Each wall is flat, endless, passes through zero and stands at right angles to its row. A trip goes straight from one point to another. List the walls that it crosses, first one first.

Walls:
(1): [ 26 -62  32]
(2): [ 38 -48 -36]
(3): [-41  65   0]
(4): [39 18 19]
(5): [ -6 -14  20]
Trips:
[-71 -58  54] to [-24  54  23] => 3, 1, 4, 5
[-51   6   8] to [-36 -93 -11] => 1, 3, 2
[ 18 -35 -14] to [ 61 -23  11] => 4
[  9 -85 -11] to [ -1  28 -63] => 5, 1, 3
[-39 -16 -43] to [-38   6  58] => 2, 5, 1
[ -9 -24  53] to [ -3 -13 -44] => 4, 2, 5, 1

Walls:
(1): [-75  49  -6  13   8  59 -35  11 -21]
(2): [ 24 -31  89  14   4  22  23  34 -19]
(3): [ 35 -65 -11  27  19  46 -64  87  39]
(4): [ 21   4 -49 -82  36  -4 -67  29 -52]
(5): [  5  47  -6  56   4 -29 -57  27  -1]
Trips:
[  5  27  23 -11  12 -93  94 -58 -44] to [ 30 -45  19  13 -38 -56 -69 -13 -19] => 5, 4, 3
[ 65  -6 -36  52  47 -87 -21  33  29] to [ 47  -6 -20 -21  48 -29  23   2  38] => 5
[-59 -24   8  45  24  53  20 -75  27] to [-15   0 -16  70  -2  31 -56  39  32] => 3, 5
[  7  67 -29  20 -74  49  50 -81  11] to [ 41 -71 -45 -10  51  10   6  11  15] => 1, 3, 4
[  7 -18 -48  -6 -20 -16  92   6 -27] to [-15 -14 -19  26  16  46 -39  19 -71] => 4, 1, 3, 2, 5
[ 20 -49  19  34  72 -36  10 -23  83] to [ 45 -11 -20 -21  20  11  -4  16  46] => 2, 4
[ 0 13 43 73 -2 19 52 56 70] to [ -5 -30   8  25 -17 -28   1  28 -13] => none

Walls:
(1): [-19   6 -36 -10  -4  15   3  40 -36   3  20 -30  21 -35 -23 -34   8 -22]
(2): [ 16  17 -20 -27  -2   8   0 -33 -12 -14 -25 -18  29  68 -29 -11 -21  -8]
(3): [-68  15 -39  -6  36  -5 -23  28  38 -16 -34  38  15 -27   3  13   7  23]
(4): [ -2   4  -3 -16 -15 -50 -11   2  13 -48  -1 -11 -68 -19  16 -12 -14   6]
(5): [  6  -4  38  -9 -62 -22 -35  12  -8   1  13 -13  65  22  -2  -9  23  31]
(6): [ -6 -20  35  -1  28  -7 -15  18 -23  -5 -11  40 -20 -26  12 -24 -33  22]
Trips:
[ 14 -12  -1   7 -23  -8  41   2  28 -40 -51 -39 -61  35 -12  17 -40  -9] to [-28 -45   7  42  44  23   8   8 -18 -25  19 -48 -38  64  16  20  -8  -7] => none
[ 41  18   6  -3 -23 -10 -20  45  -2 -12  22 -39 -11  33  -7  -8 -25 -32] to [ 11 -33  -2 -25  -6  29 -29  17   4 -55 -22 -29 -12  18 -29 -18  43  18] => 3
[ 13  -9  -6  44 -18   6  28  18  21  39 -10 -25   0 -12  36  14 -81  57] to [ 28  37  12  41 -14 -15   7  -4 -25 -14 -57  30  23  -9  67 -37 -33 -37] => 4, 2

Walls:
(1): [-54  29  37  55 -37  33   2   9  29  33  44 -38 -77  -1  52  28 -18   8
   5 -22  15  44  -1  13 -35 -28 -68  23  19  60   2  -8 -54  38  32 -38
   5 -38  61  39  29  26  -5 -23  19   5 -15  33]
(2): [-29   5  -1   7 -45 -15 -41  19  21 -45  34 -16   7  51 -17 -12  12  58
 -24  12 -45  17   7  -2   3  29   3  19   8 -32 -21  25   7  33  48  28
  19  17  19 -34  11 -16 -39 -51  16   3  16 -27]
(3): [ 95  10  17  44   9 -29  25 -42  40  42 -29 -10  -7  23 -47 -15  19 -11
 -57 -31 -35  -8  13 -19  26 -11  23  27 -18   2 -18   2   3 -39  42 -61
   1  34  -9 -20  29  -6  -5  14   9 -12  21  -1]
(4): [-11 -16 -20  22 -33 -60  -6  17 -26  45  41 -13 -20  10  -2  -8 -14  -3
   0 -19   4  56   0  17   3  10  53  11  30  40 -32  29 -15 -38  34 -37
 -14  55   5 -22 -21  18  14 -14 -11 -71 -86 -27]
(5): [-48  12 -24   5 -39 -27  15  28  25   5  45  26  35 -45  18  42  45   4
 -25 -50   3  -4  17 -34  21   7  12 -24 -20  14 -30   5  32  13  -4  -4
 -32  33   8  40   2 -23   8  -7 -45 -30  22  17]
(6): [-40  51 -17 -22   9   4  15  19   3   9  35  -1  49  22   3  -1 -13 -68
 -52 -21 -11 -42  19  -1   2 -61  36   4   6   9 -16 -34  34   7 -41  11
  15 -40 -19  23   6  35   9  27 -35 -38   6  51]
(7): [ -8  -1 -18  22  38  49  -2  32 -17 -21   0  15  29 -16  18  45 -14  -7
  -6 -11   1  -8  59 -21  34 -12  -6  39   5 -13 -44 -36 -12  32  11  14
 -17  -5   6 -36   6 -25  21  36  31  51  -4 -11]
(8): [ -5  21 -63  18  48 -14  24 -20 -11 -15  17   1 -19  -2   8  16 -25  21
  34 -42  46  27  19 -18  -4 -15  13  26  57  32   8 -25  46 -64 -29   6
  44  59  -2   9  46 -29 -15  41  -9 -44 -11  -8]
(9): [-43  50 -46   8 -13 -13  58 -31 -43  15  35  45  21  63  19 -18 -11 -29
  10 -22  12 -49  -4  55 -25  12  47 -12 -24 -22  -8 -58  12   3  -5   8
  12 -11 -13  -7 -46 -12 -26 -22  30 -22 -63   1]
(10): [ 76 -51  21  -1 -12  20   5  23 -16 -19   3  32   9 -32  24  13 -51  -6
  13 -12  -4 -47 -32  29 -33   7   4  42 -15 -10  16 -30  59   9 -15 -29
 -82 -12  22  16  55   9  18 -27  59  11 -27  29]
Trips:
[ 31  16 -12  29  -6  11 -10 -15  18  25  19 -38  46  34  -5  57 -35 -18
 -43  52  67  69 -13  14 -16 -37  54  -6   6 -30  31 -24 -13 -29  24  11
   0   5 -19 -20   4  26  23  45 -15 -15  37  23] to [  1  46  50  33   2   6 -19  23   5  20 -16  33 -40  52 -28  22  32 -14
  25  62  29 -26   0  13 -66  18 -40  -6  14 -33  55  35   8 -26  12  -6
 -10  52   9 -32  35  -9 -13 -19 -10  23 -26 -32] => 7, 1, 6, 2, 8, 4, 10
[-11  -7  28  34  -5  54  20 -31  28 -12  30 -13 -62  12 -16 -37 -20  31
  21  10  12  15  -4  46  34   5  -7 -13 -25  13 -17 -11  61  41 -16   9
  14 -12  26  -7  -5 -13  30  -1  -6 -44 -35  52] to [-10  -8  14  52 -11 -52  -6  39  -4 -12  22  -1  43  -7 -33  56  33  43
  -1  20  74  32 -45  -5  13  12   0  47  32   1  32  41 -22 -11 -14 -11
   5  39 -18   8 -29  24  28 -17  -1  -8  36  53] => 6, 5, 9, 10
[-41   6 -24  39  12  24  -3 -42  -1   4 -31  31  37  -2  22  -1 -57  10
  -3  -3   7  -8 -15  10 -41 -41 -29  -7   9 -65 -41  33  -4   7  -3   2
 -37  16 -39 -62  55 -15 -42  38   9  14 -26  17] to [ -7 -38  -2  57 -34   2  36   3  -8 -37  -2  27  10 -19 -64  14  17  21
 -23 -24 -28  12   3  -2  -1  23  20  14  -3   9 -58  11  57  34 -21  13
  10  22 -35 -14 -24 -16  13  40 -29  20  15  29] => 3, 5, 9, 10

Walls:
(1): [-14 -11  38 -13 -60 -17 -32 -40 -29 -15  26 -12  25  -2 -50 -32   5  19
  52  11  51 -26  12  27  -6  37  10  -9  23   1   4   3  74 -30 -37  21
  15 -16   2  43 -16  -9  41 -11  17  -6  34   8]
(2): [  6   5  33  65  31  49 -11   6 -27  47  41  29  37  -3  17  -6  28   0
  27  38 -12 -31  33  13 -26 -48 -22  33   0  47  28 -18  65  -8 -19 -31
  21 -28  -7  -8 -11 -59 -37 -38 -33  -9  24 -30]
(3): [ -1 -16 -48  35  19  39  51  10 -22  25   2  22 -67 -25  13 -28 -14  -4
   2 -16  56  31  46 -31 -23 -23 -43 -40   3  48  82 -28 -14  28  -8  -1
 -20 -16  10   8  29   6  -6 -25  25  14  26 -12]
(4): [-23 -42  35  16  46   8 -16  19  -9  -1  20   5   7  18  -5  -7  -9   3
  92  17 -33  20 -14 -39 -57  46  15 -11   4  12  13  13 -25  21 -21 -16
  12  -8  41  38  31   1   0   9 -37 -15 -39 -13]
(5): [-31 -45 -36  -8  10 -14  24  -6 -27 -10  -7  -3  21  50 -40  29  20  29
  47  28  18  -4  31   6   2  19   1 -31  -2  37 -19  34  18  20 -14  42
 -30  35 -19   7  23  56 -31  59 -15  47 -14  24]
(6): [-20 -66  28  58 -18  -5  32  49  -3  25 -20 -41  18 -25  14  30  23  32
  -5  -2 -21  30  33  38   3  13  48 -21 -10  46 -22   5  21 -28  -1 -15
  35  16 -17   4  -4 -17 -15  10 -29 -64  20  10]
(7): [ -1  20  12  -2  44  45  29 -76  31  33  -4 -16  23  17 -20 -37 -17   1
   4 -68 -14  19  16  36   4  49  10  22  11   2   5  -7 -50  -3 -21  36
 -67 -28  -8 -12  10 -20   5   3  30  12  -4  22]
(8): [-25 -25   5 -35  10  29 -19  38   0 -41 -12  30  17  -9   1 -26  -3 -20
   9 -14 -43  22 -25  -1 -28  21 -20  83  17 -28 -51 -13 -22 -41   3  -3
  -4 -49  10  11  -3 -36 -19  17   9   7  29  68]
(9): [ -2  -3  17  36 -27  18  -7 -31  33 -14   6   8  13  -6   3  38   2 -20
   4 -10  64  17  15   0 -18   7  44 -11   6  25 -20   9  14  14  26  -9
  37  27 -44  20  58  -9 -16  54 -18  -6 -28 -35]
Trips:
[-68 -10   2 -40  43  36 -14 -38  46 -23  39  26  26  70 -17   2  37  53
 -43  -3   2 -24  26   9 -34  21   9 -34  31   2  53  25 -11  27 -47  -2
  73  -9  25  11  -1  -1  36  41 -15 -10  25  36] to [-65  25 -29 -39  22 -45   6  33  44 -10  10  27  55   3 -14 -62  31 -25
  11 -19 -17 -22  21  32 -30 -68  -1  66  52 -25  32   9  33  12  49 -15
  16  23  33 -22  28  -8  19  -7   6 -20  -7 -19] => 9, 5, 7, 4, 1
[-10   4  25  15   2 -62 -30 -27 -31  15 -18  13  -9 -56  25 -22  33  -7
  38 -27  -7   0 -11  32  11  18  -4   6  -8   0 -22 -36  15  38 -64  17
  44   0  -5 -11   2  -3 -26  17   3  64 -18 -40] to [-12 -47  36  13  54   9  43   1 -27  49 -42 -20 -29  22  20  28   4 -12
  12 -43  25  17  -2 -23   1 -19  31 -23 -34 -25  31 -24 -18  42  13  17
 -32 -48  29 -47  10  43 -25 -38 -33  30   1 -43] => 7, 3, 1, 9, 6
[ 78  -8  -3 -19  41  56  24 -53  -1  14 -48 -19 -92 -48 -13  19  41 -26
 -23  -2  52  -4   4   1  58 -27  22  -3  35  77 -24 -13  14   9 -13  -6
 -95  21   1 -33 -36  46  49  26 -35   3  42  59] to [-66  23  12  26  49 -26  24  46  34  -1  37   4 -28   9   7  39 -12   7
 -20  -2 -10  11  10   7 -14 -16  58 -22  18 -73 -24  21 -21  89 -33 -12
 -42  10 -11 -50  15  -3  53  10 -13   6 -20 -24] => 9, 4, 3
